Rows are points. The points of each table are mixes of a few directions, plus a little noise. Count the directions of each table, and those that both share. Where both have some left over, give the other angles between the two spaces (their principal angles), to ten degrees, smallest first.
In the rows, zero is written as 128.

First:
[[231 132 157]
 [ 82 126 115]
 [ 75 126 113]
 [123 128 127]]
Second:
[[134  39 147]
 [154 106 107]
 [102 187 138]
 [122 178 120]]
Directions: first 1, second 2, shared 0; angles 60

First (7 x 4):
[[150 161 118 172]
 [149 148 106 163]
 [160 119  56 159]
 [136 127 115 135]
 [106 115 160  93]
 [ 77 143 243  78]
 [121  85 100  94]]
Second (8 x 4):
[[156 187 133 190]
 [170 131  50 174]
 [120 131 145 120]
 [122 113 124 114]
 [110 151 184 121]
 [109 123 164 105]
 [137  53  35  97]
 [103 135 186 101]]
Directions: first 2, second 2, shared 2

First, 9 rows:
[[207  99 171  37  93 155  72 163]
 [ 78 185  76 212 125 106 162  87]
 [127  55 175  79 176 136 127 164]
 [115  84 154 110 167 131 134 146]
 [ 98 184  83 193 113 113 148  93]
 [ 91 172  87 191 124 112 154  96]
 [146 130 132 113 114 134 115 130]
 [113  73 158 104 174 131 139 153]
 [173 169 113 114  71 137  96 118]]
Second, 7 rows:
[[108 138 119 108 139 104 172  72]
 [190  84 153 175 112  68 154 143]
 [207 132 105  71 115 118 100  56]
 [146 125 152 117 106 129 128 159]
 [ 42  90 138 159 165 195 125 167]
 [ 57 140  86 153 173 169 111 115]
 [145 193 137 110  89 114 107 185]]
Directions: first 2, second 5, shared 1; angles 40

First (7 x 9):
[[101 139  89 146 116 112 165 142 121]
 [136  80 206 100 184 164  86 125 109]
 [ 98 188  17 169  60  84 199 144 142]
 [142 135 129 127 119 125 121 124 136]
 [ 70  57 177 123 208 164 147 150  70]
 [153 151 120 126 102 120 114 117 150]
 [191 148 160 107 107 130  69 103 166]]
Second (10 x 9):
[[136 120 121 119 103 122 121 134 154]
 [126 146 130 103  61 135 110 157 152]
 [179 176 161 111 149 146 170  75 152]
 [118 123 101 118  69 115 122 157 160]
 [126 108 141 139 200 135 175  97 110]
 [ 48  68 204 103 177 186 111 184  45]
 [161 173 147 143 151 129  84  98  97]
 [131 132 125 113  77 125  96 151 150]
 [167  44 111 156 196  88  84  92 151]
 [ 87 188  40 173  97  98 207 136 108]]
Directions: first 2, second 5, shared 2

First (10 x 12):
[[135 147 161  93 117 156 143  93 127  77 139 135]
 [ 91 176 153 111 111 164 136  99 137 112 159  81]
 [ 34 189 101 175 118 136 110 152 150 209 167   7]
 [199  53 107 135 150  84 123 153 110 125  80 218]
 [ 57 200 145 125 107 168 132 106 144 136 176  37]
 [157 109 136 114 131 124 134 122 122 104 116 165]
 [186  58  97 147 152  79 116 165 114 146  83 202]
 [187  88 143 100 135 120 138 115 115  81 102 204]
 [104 140 112 148 129 124 120 145 133 160 134  97]
 [133 121 124 131 130 123 126 132 128 132 126 134]]
Second, 8 rows:
[[150 102 130  59  69 141 161  79 115 151 123 156]
 [133  88 178 118 117 129 112 155 155 169  93  86]
 [168 177 132  88 100 110 182 100 103  96 159 112]
 [128  79 117 146 133 157  65 153 163 163 108 216]
 [ 32 128 122 149 122 144 106 147 197  86 140 138]
 [121 183  52 150 125 111 139 157 105  78 199 104]
 [159 180 141 165 193 111 139 105  92  99 123 146]
 [135  88 152 148 164 121 119 128  93 183  79  67]]
Directions: first 2, second 6, shared 0; angles 30, 40

First, 11 rows:
[[ 92 149 172  90  97 132 101 168 123 143  83 118 126 129 153 149  78 109]
 [114 130 152 122 170 118 114 139 136 164 155 170 122 148 136 121 113 140]
 [121 134 130  75 133 103 112 150 142  99 138 128 166 143  84  79  66 115]
 [ 58 122  61  92 120  64 108 167 118 133 163  81  73 124 101 151 118 199]
 [133 156  82 122 101 110 127 148 130 120 151 154 141 121 124 111 103 145]
 [249  88 148 221 105 150 220  41  73 126 154  72 118 110 152 148 199  78]
 [115 109 165 132 171 147 118 113 141 141 111 137 121 140 133 135 153 124]
 [135 104 172 159 176 180 128  91 146 138  90 149 125 134 147 144 189 109]
 [122 141 137 135 132 155 115 130 144 136 102 162 136 128 147 133 139 125]
 [117 147  80 105 106 107 117 150 136 104 140 133 143 122 105 106 102 146]
 [158 127 108 148  97 139 150 111 117 107 118 104 132 112 131 134 148 116]]
Second, 9 rows:
[[139 126 127 131 139 125 126 131 134 147 119 118 124 104 127 124 116 135]
 [124 133 153 116 120 124 110 131  92 123 127 129 116 152 141 151 124 133]
 [ 94 130 128 115  95 134 137 115 106  76 163 156 134 205 132 146 165 110]
 [120 132 148 116 118 124 115 128  96 117 132 133 120 159 137 148 131 128]
 [169 118  85 159 174 130 146 137 207 192  93  93 139  13 102  74  98 138]
 [107 125  93 136 110 139 161 116 158  90 158 149 150 161 114 113 164 105]
 [154 128 149 128 154 120 105 142 119 173  95 103 112  75 134 128  91 150]
 [ 90 136 171  97  82 127 107 118  48  70 160 159 115 238 154 182 156 120]
 [154 120  90 153 162 132 147 134 193 168 104 105 140  47 107  86 112 131]]
Directions: first 6, second 2, shared 0; angles 40, 90

First:
[[ 74  96  67 149 169 119 128 153 108  92  63 117 164 105 130 175 100  94
  157  86]
 [122 160 122 121 160 193 117  82 164 188 220  70  15 116 159  99 146 122
   98  45]
 [ 96 143 164 137  92 188 130 142 179 112 151 188  59 107 141 162 117 168
  152 100]
 [128 137  92 126 183 134 127  90 129 169 168  56  96 137 147  93 150  99
  100  78]
 [173 117 133 142  96 155  96 129 118 139 156 178 168  79 116 172 117 137
   98 166]
 [127 101 129 148 113  64 152 158 113  74  57 187 233 156 108 140 137 145
  152 204]
 [191 154 183  95 104  65 153 102 122 156 151 105 144 206 116  33 177 149
  104 207]
 [ 83 113 101 108 139 132 113 162  95 103  64  88 106  98 122 164  68  87
  167  74]
 [159 129 160 125  95 101 136 134 125 119 121 164 167 149 114 114 142 152
  125 191]]
Second:
[[114  89  97 157 185 100 143 107 121 112 132 139 186 154 131 143 176 123
  138 144]
 [156 120 144  87  80 130 104 135  88  72  77 210 150 124  49 128  97 188
  200 171]
 [178 151  87 137 145 103 130  99 126 180 156  72 174 134 140  59 142 102
   46 139]
 [125 149 171  91 106  88 155 142 124 123  99  93  97 177 125  74 127 130
  147 143]
 [161 107 141 110 139 153  93  97  95 146 180 133 112 115 108 154 144 130
  137 136]
 [ 38 203 129 145 104 131 208 164 239  95  70 134  48 174 174  42 114 168
  134  57]
 [114  87 146 134 150 143 112 126 108 122 151 135 110 120 131 196 140 117
  163 128]
 [137 111 106 161 119 175  86 152 120 170 158 107 145  29 167 220  82  64
   56 107]]
Directions: first 5, second 6, shared 4; angles 60

First (8 x 32):
[[123 121 121 136 142 116 122 127 129 133 114 123 127 133 119 137 102 132
  142 123 134 132 123 134 103 124 114 121 132 134 129 144]
 [120 117 117 142 150 109 118 127 130 135 105 119 126 137 113 141  86 134
  150 119 137 136 121 139  87 122 106 117 135 137 130 153]
 [128 128 128 129 129 128 128 128 128 128 127 128 128 128 128 128 127 128
  128 128 128 128 127 128 127 128 128 128 128 128 128 128]
 [134 137 137 118 110 144 135 129 126 122 147 135 130 122 140 117 161 123
  110 134 120 122 133 120 160 133 146 137 122 121 127 108]
 [152 159 161  90  63 184 156 130 121 108 194 156 135 102 171  89 249 110
   65 152 100 105 148  98 247 146 193 159 109 103 122  57]
 [118 114 114 144 156 104 116 127 131 137 100 117 125 139 109 145  76 136
  155 117 140 138 120 141  77 121 100 115 136 139 131 159]
 [121 118 118 139 148 111 120 127 130 134 108 120 126 136 115 140  91 133
  147 120 137 135 122 137  92 122 108 118 134 136 130 150]
 [129 128 128 127 126 129 129 128 128 127 129 129 128 127 129 127 130 128
  127 128 127 128 129 127 131 129 130 129 127 127 128 126]]
Second, 8 rows:
[[192  80 132 131  96 130  78 187 137 222 155 110 148 188 172 144  59 130
  154 114  66 161 115 156  90  72 135 109 110 131 148 169]
 [113 151 120 105 149 143 148  97 125  94 130 124 120  99 130 119 155 129
  111 127 135 105 132 103 154 144 131 127 125 130 115 109]
 [101 122 121 139 115 120 167 149 116 133 104 140  88 117 111 117 138 131
  132 115 137 124 139 144 155 148 133 158 121 119 152 115]
 [120 133 120 115 128 138 148 126 122 125 128 128 112 115 132 119 141 130
  120 121 124 117 133 122 153 136 135 136 118 126 132 116]
 [126 142 161 157 108 114 109 118 136  92 135 153 162 131 106 130 171 115
  113 166 159 142 128 132 121 139 129 136 157 121 114 116]
 [125 136 135 129 126 130 129 119 128 114 132 133 134 122 124 126 146 126
  120 136 136 125 130 123 135 135 131 130 133 126 122 120]
 [103 147 122 125 150 126 142  99 127  91 115 130 123 104 112 126 145 129
  121 132 152 114 130 114 133 147 120 129 136 131 116 119]
 [144 112 114 124 153 123 102 128 134 155 125 106 137 147 138 145  70 135
  150 114 112 136 117 130  83 103 110 102 124 141 125 162]]
Directions: first 1, second 4, shared 1

First, 10 rows:
[[122 109 136 133  58 159 154  93  72  78 119 112 150 123 127 135 150 117
   96  98 176 101 130 132 130 117  96 134 150  91 156 128]
 [132 141 123 125 173 108 111 151 164 160 134 138 114 131 129 124 114 135
  149 147  97 145 127 125 126 135 148 124 114 152 110 128]
 [132 142 122 125 178 106 109 153 168 164 134 139 112 132 129 123 112 136
  151 150  93 147 126 125 126 136 151 123 112 154 108 128]
 [128 127 128 128 126 129 129 127 126 127 128 128 129 128 128 128 129 128
  127 127 129 127 128 128 128 128 127 128 129 127 129 128]
 [130 136 125 126 158 115 117 143 152 149 132 135 119 130 128 125 119 133
  141 141 108 139 127 126 127 133 141 125 119 144 116 128]
 [118  94 142 136   7 181 173  68  32  42 113 101 165 119 126 140 165 109
   73  76 211  81 132 135 132 108  74 139 165  65 176 129]
 [130 135 125 126 153 117 119 141 148 146 131 134 120 130 128 126 120 132
  140 139 111 138 127 127 127 132 139 126 120 141 118 128]
 [129 131 127 127 140 123 124 134 137 137 130 131 124 129 128 127 124 130
  133 133 120 133 128 127 128 130 133 127 124 134 123 128]
 [125 119 132 130  96 142 140 112 103 105 124 121 138 126 128 131 138 123
  114 114 150 116 129 130 129 123 114 131 138 111 141 128]
 [133 145 121 124 190 101 105 159 177 172 136 142 109 133 129 122 109 138
  156 155  85 152 126 125 126 138 156 122 109 160 103 128]]
Second (10 x 32):
[[111 147 105 124 106 132 103 136 121 109 132 141 129  89  97 129 128 119
  138  87 147 148 131 104 137 128 140 123 154 111  95 152]
 [135 119 132 132 128 125 129 115 140 136 124 122 127 120 129 129 131 128
  122 154 125 125 125 130 124 134 143 130 126 119 146 115]
 [129 106 161 128 166 127 163 125 135 150 119 119 100 165 150 112 121 128
  120 172 129  90 144 132 135 116 119 130 121 119 138 112]
 [136  97 117 159 133 102 161 121 122 111 131  94 143 156 134 153 157 172
  139 133  73 141  97 165 130 122 111 151  68 192 177 114]
 [152 147 144 104 108 149  87 108 152 162 123 153 141 104 146 118 107  90
  103 168 156 126 133 121  94 162 161 111 160  76 135 108]
 [106 142 122 119 130 136 123 146 115 118 130 143 112 119 111 117 118 116
  135  94 155 127 145 104 146 114 122 120 156 112  85 155]
 [113 110 133 136 150 121 155 128 129 125 124 116 102 134 116 122 133 137
  133 137 129 112 138 120 151 112 127 133 127 125 124 131]
 [141 139 148 109 131 145 116 126 134 154 126 145 132 140 155 115 108 105
  112 148 143 114 138 128 108 140 129 116 144 107 125 118]
 [122 162  88 123  77 134  73 129 124 104 138 147 155  64  90 141 132 116
  138  76 145 173 116 107 122 145 152 120 155 113 103 152]
 [131 106 127 148 149 108 172 144 104 111 130 102 137 190 152 143 145 166
  139 113  76 127 110 166 134 108  80 146  70 207 154 125]]
Directions: first 1, second 4, shared 0; angles 80
